Each point is reached from the start by the listed moves, each made once or not at all, plus a little noise. Is the number of moves made odd or even? Then give how often each move was made.
(in the rows, 128 means zero)

Moves:
(1): [ 79  21 168 121 111]
(2): [144 153 142 108  62]
Start: [ 90 162 112 133 175]
Points:
[ 39  58 156 127 159] -> odd (1, 0)
[106 189 126 115 109] -> odd (0, 1)

Moves:
(1): [ 79 132 142  87 138 143 157  86 125]
(2): [133 115 152 152 147  94 124 153 161]
(3): [125 173  89 122 173 136 104 152 116]
(4): [140 122 154 122 153 167  94  96 105]
(5): [135 124 139 117 131 129 114 155 132]
(6): [151  82  83 112 108 130 100  69 176]
(7): [ 82 109 153 114 157 131 205 134 127]
(8): [ 96 136  97 127 117 146 115 117 196]
Start: [144 128 108 101 154 123 114 157 112]
Points:
[142 131  19  74 190 190  22  80 193] -> even (0, 0, 1, 1, 0, 1, 0, 1)
[ 92 102  38  91 213 118 123 145 249] -> odd (0, 1, 1, 0, 0, 1, 1, 1)
[129  90  84  77 232 105 120 183 184] -> odd (0, 1, 1, 0, 1, 1, 1, 0)

Moves:
(1): [106 139 149 103 131 146 152 121 127 101 146 122 134 127]
(2): [141  82 106 135 142 121 166 134 167 111 145 138 143 126]
(3): [140 134 124 120 162 111 131 121 114 133 131 129 139 131]
(4): [122 148 134 138 132 123 144 118 155 127 123 108 113 140]
(5): [158 109 135 124 134 133 135 102 124 120 114 146 110 104]
(6): [108 152 137 122 140 132 120 110 118 126 153 128 124 117]
(7): [143 123 131 145 136 150 106 119 133 116 129 115 118 148]
(8): [129 123 111 109 138 119 143 136 114 137 121 144 118 129]
(9): [141 140 136 123 133 143 123 113 134 150 140 144 129 108]
(10): [119 146 146 108 113 117 162  98 144 134 145 116 115 141]
(11): [107 120 117 125 141 110 141 122 145 105 119 147 136 129]
(12): [ 98 140 141 127 130 117 121 153 149 129 142 163 141 129]
(13): [135 128 132 145 117 123 161 118 140 141 115 128 118 146]
(14): [111 122 132 129 132 131 110 129 132 132 133 125 128 121]
Start: [149 128 112 129 123 133 138 110 128 108 141 128 140 132]
Points:
[171  89 105 153 169 139 198  52 186  96 150 137  87 139] -> even (0, 1, 0, 1, 1, 1, 1, 1, 0, 0, 0, 0, 1, 1)
[182  86 102 142 190 104 222  42 215 104 137 169 133 112] -> even (0, 1, 1, 1, 1, 0, 0, 0, 1, 0, 1, 0, 1, 1)
[131 128 117  86 159 122 211  68 154  59 124 154 110 119] -> odd (1, 0, 0, 1, 1, 0, 0, 1, 0, 0, 1, 0, 0, 0)
[128 117 133  80 160 121 192  60 187 122 209 208 123  83] -> even (0, 1, 0, 0, 1, 1, 0, 1, 1, 1, 0, 1, 0, 1)
[ 95 158 135  67 179 107 199  82 158  69 177 167 144 170] -> odd (1, 0, 1, 0, 0, 0, 1, 1, 0, 1, 1, 1, 0, 0)
[123 124 154  95 135 123 249  68 226  61 187 152 128 130] -> even (1, 1, 0, 1, 1, 0, 0, 0, 0, 1, 0, 1, 0, 0)
[ 50 185 162  65 146 119 220  57 181 113 201 192 130 126] -> odd (1, 0, 0, 0, 0, 1, 0, 1, 1, 1, 1, 1, 1, 1)
